Each row is a point. The window is the flat piece filled in between its corners: a triangle in 3 columns, a solid with four corners in 4, and so on. A path goes straight from each point to the next, and from the last back to the first. After which points does the path pass through the window?
In the rows, 128 means zero.

Window (4 x 4)
[[127 104 115 154]
 [ 79 115  90 109]
 [137 175  81 108]
 [131  84 210 163]]
Path:
(1): [135 113 117  89]
(2): [105 159 131 147]
(3): [ 53 156 100 145]
(4): [116  78  89  83]
(5): [135  85 121  82]
(6): [ 90 112 142 150]
(7): [ 88 146 122 185]
(8): [148  83 126 121]
(9): [130 122  54  85]
(10): [ 71 177  80 153]
(11): [ 73 153  70 148]
(12): [105 110  63  82]
Through the window after points: 3, 5, 7

Window (6 x 6)
[[131  38 125 167 168 120]
 [126 104  64  93 182 145]
 [195 159  93 130  79 131]
 [166 105 218  53 130 117]
 [150 179 120 101  44 148]
 [143 112 152 137 175 140]]
Path:
(1): [171 116 140  97  99 181]
(2): [142 144 140  97 100 116]
(3): [121 153 143 100 125  77]
(4): [182 145 145  88 104 163]
(5): [190 102 133 100  72 202]
(6): [160 150 103 111 125  85]
(7): [119 132  76 107 191  86]
(8): [138  95  84  92 161 166]
(9): [171  83 144 142 111 141]
(10): [135 123 140 162 135  78]
(11): [123  76 124 138 163  72]
(12): [158  80 105 128 150 196]
Through the window after points: 1, 7, 11

Window (8 x 8)
[[214  97 152 184 111  83 122 111]
 [164  50 159 177 155 184  95 131]
 [115 156 133  93 177  69  67 143]
 [158 101 124 162 118 155 179 144]
 [114  86  29  82 107 203 156 149]
 [161 125 165 148  86 171  72 105]
 [126  91  61 217  59 101 122 135]
 [119 100 164  61 112 157 100 131]]
Path:
(1): [165 113 144 134  85 149  83 191]
(2): [138 121 147 143 128 140  97  54]
(3): [ 98  94 104 102 144 157 134  72]
(4): [149 103  94 101  89 174 113 183]
(5): [167 100 129 125 157 136  88 225]
(6): [131  94 134 134 160 119 109 115]
(7): [143  84 146 168 137 147 114  81]
(8): [202  65 139 160 131 152  93 200]
(9): [162 126 111 130 113 123 131 180]
(10): [125 105 113 156 109 118 158  56]
(11): [113 100 130 129 137 146 147  61]
(12): [160 114 122 144 124 128 119 187]
(13): [153  97 104 156 103 133 115 170]
(14): [134  90 100 158 115 127 142 116]
(15): [148 106 134 195 114  89 119  41]
(16): [180 106 149 186  91 105  98 207]
Through the window after points: 1, 3, 7, 11

Window (8 x 8)
[[192  95 130 172 145 157 199 156]
 [117 123 154 110 145 100  25  98]
 [111  99 164  74 167 118 116 121]
 [136  92 199 211 108  72 120 135]
 [ 89  63 181 147  38 134 152 104]
 [156 161 136 113 139 118 156 163]
 [ 96 205 155 201 162 119 146 120]
 [104 110  47  60 149 139 212 153]]
Path:
(1): [ 73 102 159 130 124 163  95 182]
(2): [117 114 146 123 102  96 158  91]
(3): [134 171 123 112 157  90 199  62]
(4): [118 159 122 115 152 150 142 163]
(5): [133 112 177 186 154 140 105 202]
(6): [166 125 137 152 144  93 160 111]
(7): [122 122 150 104 146  99  93  82]
(8): [108  95 166 106 155 139  65 188]
(9): [ 95  97 150 109 144 138 101 159]
(10): [148 143 171  95 166  77 129  51]
(11): [175 121 122 101 135 110 184  89]
(12): [120 114 130 113 155 152 153 155]
Through the window after points: 7, 9

Window (9 x 9)
[[195 153 162  95 125 146 121 109  83]
 [158 143 117  85 125  22 236 205 103]
 [164 154 139 238  91 123 115 186 118]
 [137 134 127 113 103 172 128 149 131]
 [155 147 182 140  77 131 157 137 105]
 [131 158 145 110 170  89 162  84 107]
 [121   9 132 161 127 178 127 134 157]
 [156 138 125  84 102  93  94 103 142]
 [177 157  98 100 128 116 128  20 140]]
Path:
(1): [121 121 103 104  96  87 138  47  83]
(2): [124 144 117 111  88 103 154 121  45]
(3): [176 168 162 117 135 116 148 121 141]
(4): [177 140 181 116 145 111 150 143 158]
(5): [128 104  73 158  91 105 141  78  68]
(6): [120 109 122 128  92 142 106  68  96]
(7): [181 129 147 145 136 175  99 121 171]
(8): [192 152 127 115 136 143 126  85 160]
Through the window after points: 8

Window (9 x 9)
[[180 207 203 120 136 127 100 121 149]
 [169  30  85 119 144 183 100 191 108]
 [ 99 138 125 105 141  98  20  59 187]
 [115 151  84 103  77 130  60  53 149]
 [ 93  66 103  85  69 104 116 202 107]
 [104 163 115 117 180 129 113 134 171]
 [125  47 129 108  87 153 183 145 164]
 [ 79 116 158 124 153 203 121 155 174]
 [ 68 102 133 196 159 163 118 113 169]]
Path:
(1): [136 101 114 146 106 149  89 188 206]
(2): [145 130 151 140 128 136  97 161 166]
(3): [131 105 153  99 158 146 117 150 119]
(4): [101  88 134  72 140 121 113  88  81]
(5): [141 141  85 142  90 152  58 135 197]
(6): [130 135 121 120  81 136  97 148 202]
(7): [125 106 147  79 153 145 102 109 120]
(8): [ 83  86 140 100 161 143 118 131 101]
(9): [155 104 110 164  98 149  96 166 219]
(10): [136 111 113 149 106 150 111 202 192]
(11): [119  94 129 102 128 157 148 133 122]
(12): [107  80 142 100 164 146 135 120  96]
Through the window after points: 4

Window (11 x 11)
[[ 85 127 134  63 139 118 118 156 130 128 133]
 [136 178 109 150 154  96 141  77  20  92 157]
 [ 98 139  98  95 194 148 135 138 161  55 117]
 [190 205  92 156 158  49 151 106  71 137 127]
 [ 90  63 101 166  51 168  94 145 174  62  71]
 [142 184 103  82 167 153  80 179 112  82 165]
 [124 204  42 161 177  98 145 124  25 178 138]
 [106 161 108  94 114 157 179 181 133  71 144]
 [139  56 136 166 118 192 139 153 141 104 105]
 [107 127 136 163  79 199 115  81 184 113 101]
 [ 75 111 149 207 105 146 110 141 183  95 139]]
Path:
(1): [ 87 154 141 133 120 169 114 176  89  93  76]
(2): [ 92 153 136 132 130 161 110 166 148  96  72]
(3): [119  96  75 124 140 147 151  99 188  89 178]
(4): [122 121  97 133 112 151 129 104 162 117 157]
(5): [ 96 152 152 127 120 160 107 140 124  99  83]
(6): [ 96 165 154 165 126 163 148 161 103  89  85]
(7): [133 132  92 156 113 141 126 108 148  99 152]
(8): [116 127  92  98 146 160 119 146 147  83 183]
Through the window after points: 4

Window (12 x 12)
[[147 130 125 119 139 129 122 132  72  77 114 117]
 [134 122 117 152  90 156 205 175 116  97  80 128]
 [158 149  66 182 149 127 140 133 166 106 130 105]
 [167 150 126 128 210 118 131 134 125 217 220 141]
 [138 159 122 130 119  78 149 171 144 101 124 141]
 [156 173 178 104  29 161 101 125  59 131  45 159]
 [105 155 181 124  10 188 110 139  64 133 153 178]
 [ 48 157 167 102 191 162 135  86 148 174 163 136]
 [117 137 151 170 162 103  98 147  95 173 135 112]
 [ 74 180 200 100  93 246 113 178 125 109 114 156]
 [ 78 203 107 118 190 144 125 134  90 182 169 121]
 [134  95  53 109  89 145 130 189 144  97  84 100]]
Path:
(1): [142 170 161 120 141 126 146 135 116 172 174  70]
(2): [141 157 144  96  56 173 171 143 124 118 121  59]
(3): [119 152 149 140 106 159 121 157  87 124  77 186]
(4): [117 148 105 158 138 134 126 145 125 125 104 183]
(5): [158 148 146 118  95 127 146 152 114 124 132  54]
(6): [130 181 147 119 102 139 136 144 117 166 152  80]
(7): [ 80 145 115 154 153 156 119 148  97 147 130 198]
(8): [128 132  98 144 187 160 106 149 133 158 154 216]
Through the window after points: 2, 4, 8

Window (12 x 12)
[[188 183 123 151 176 111 217 156  67 153 208 115]
 [145 191 151 195 112  25 155 223  86 162 133 146]
 [ 74 148  24 161  98 136 205 111 111  96 109 165]
 [151 177  51 154 139 134 175  67 128  71 164  95]
 [ 71  47 122  87  76  38 180 108  98  75 173 165]
 [142 158 123 114  83  88 129 183  67 125  95 133]
 [143 172 110 115  71  92 127  71 114 160 133 100]
 [ 72 139 163 134 237 145 178 148 188  83 158 146]
 [142 143  22 141 103 156 146 141 100 119 191 110]
 [ 75 183 109 181 165 191  87 171  84 101 138 147]
 [123 129 159 161 131 113 130 115 122 134 116  72]
 [ 81 129 182 149  99 149 128 139 150  83 125 145]]
Path:
(1): [153 162  94 174 145 146 135 110 124 133 132 135]
(2): [ 86 193 108 122 109 103 195 167  99  89 165  85]
(3): [ 83 181 104 128 106 108 172 140  96 100 157  98]
(4): [132 145  98 156 126 117 151 134 122 112 144 160]
(5): [160 112 109 153 124  76 141 137 121 125 131 174]
(6): [ 87 189 142 125 103  92 185 159  69 125 172  86]
(7): [ 85 164 118 132 128 119 164 178 103 111 153 122]
(8): [122 127 122 156 132 124 143 143 100 131 125 166]
(9): [202 115  93 183 124 100 148  91  86 139 159 188]
(10): [117 163 105 125 133 115 187 155  95 120 176 104]
(11): [ 78 196 149 119  79 103 207 180  84 112 128  80]
(12): [148 139 104 131 108 103 116 156  87 121 111 152]
(13): [168 108 130 194 149 151 113 108 147 111 105 175]
(14): [ 60 167 113 120 112 105 161 155  81 109 157  93]
(15): [ 48 193 102 120 114 129 150 142 108  89 164  73]
(16): [136 145 109 163 132 140 140 119 119 103 139 137]
Through the window after points: 5, 9, 11, 13, 15

Window (14 x 14)
[[143  90  63 111 137  89 157 171  53  67 128 103 153 148]
 [214  55 183  83 161 131  95 132 199 107 190 161 172 172]
 [101 147 198 128  82 113  73 125 124 112 158 217 135 128]
 [ 96 136  69  87 128 141 210 180  99 120 141 169 120 150]
 [161 104 118 152 180 131 108 160  79 144 209 107  63 123]
 [189 143 113 164 137  62 182 193 129  95 200  90 128 104]
 [ 79 164 161 113 168  60 173 181  90 114 105 146 166 141]
 [166 157 167 155 116  46 119 157 127 100 108 101 102 147]
 [177  92 121 178 135 156 159 167  45  91 131 102 102 102]
 [142 207  83 118 137 105 177 119  95 168 119 171 161 100]
 [117 105 192 100 115 133  85 130 112  44 146 102 111 120]
 [123  88 125 170 108  73  83 144 211 134 157  64 160 142]
 [148  93  96 180 112 126 152  41 112  77 131 163 115 105]
 [170 127  54 137 157 136 148 111 153 108 122 222 139  79]]
Path:
(1): [178  41 112 153 107  69 180 179 124 177 151 151 116  76]
(2): [169 103 119 112 130  81 133 136 110 145 109 156 113  78]
(3): [126 131 125 143 138 122 133 145 116  94 150 130 132 151]
(4): [143 156 112 174 135 135 122 147 131  67 201 129 108 144]
(5): [138  91 155  97 137 106 126 147  95 112 133 116 115 109]
(6): [157  20 165 111 104  92 129  89 111 130 165 141  73 114]
(7): [130 205 123 131 160 150 115 186 119  58 138 119 175 139]
(8): [145 149 111 136 151 134 129 111 111  79 147 147 138 148]
Through the window after points: 4, 6

Window (14 x 14)
[[224 170 192 121 143 100 179 173 184  73 171 123 114 136]
 [123 141 179 153 112 168 160 126 145 125 149  77 136  52]
 [175 142 122 133 196 149 150 195 142  59 131 114 144 148]
 [ 73 118 126 170 160  63 101 125 117 229  65 170  88 153]
 [127  76 117 171 133  89 142 108 116 122 186 119 116  93]
 [106  74 156 111 171  97  75  52  78 192  85 186 130 139]
 [ 34 108 140 136 172 116  97  72 132 162 123 209  81 186]
 [119 120 119 160  82 124 124 120 128 135 123 200 143  56]
 [ 43  63 150 121 131  77  85 108 142 174 115 165 182 210]
 [110  86  97  98  98 121 124 100 140 166  92 138  79 134]
 [174 220 139 128 139  96 130 150 112  54 148  92 131 193]
 [ 51 116 117  85 183  52 133  77 156 135 120 152 170 129]
 [150 135 148 131 124 119  69 160 176  90 169  99 112  50]
 [203 148 143 200 124 133 134 113 198  58 116  89 121  93]]
Path:
(1): [174 121  90 136 185 147 115 105 198 133 195 125 185 109]
(2): [114 127 167 125  98  98  91 152 135 104 116 117  75  83]
(3): [116 101 191 162 128 107 120 123 158  97  98 149 122 118]
(4): [160 166  91 120 157 137 127 132 119 143 173 114 120 145]
(5): [ 91 140 122 100 173  93 129  68 173 155 143 150 163 118]
(6): [ 69  81 138 120 149  42 129 150 107  85  91 137 129 150]
(7): [ 90  94 162 131 140  85 139 104 136 105 119 169 117 113]
(8): [119 127 117 133 143 119 113 108 131 154 134 130 134 125]
Through the window after points: 1, 5, 7
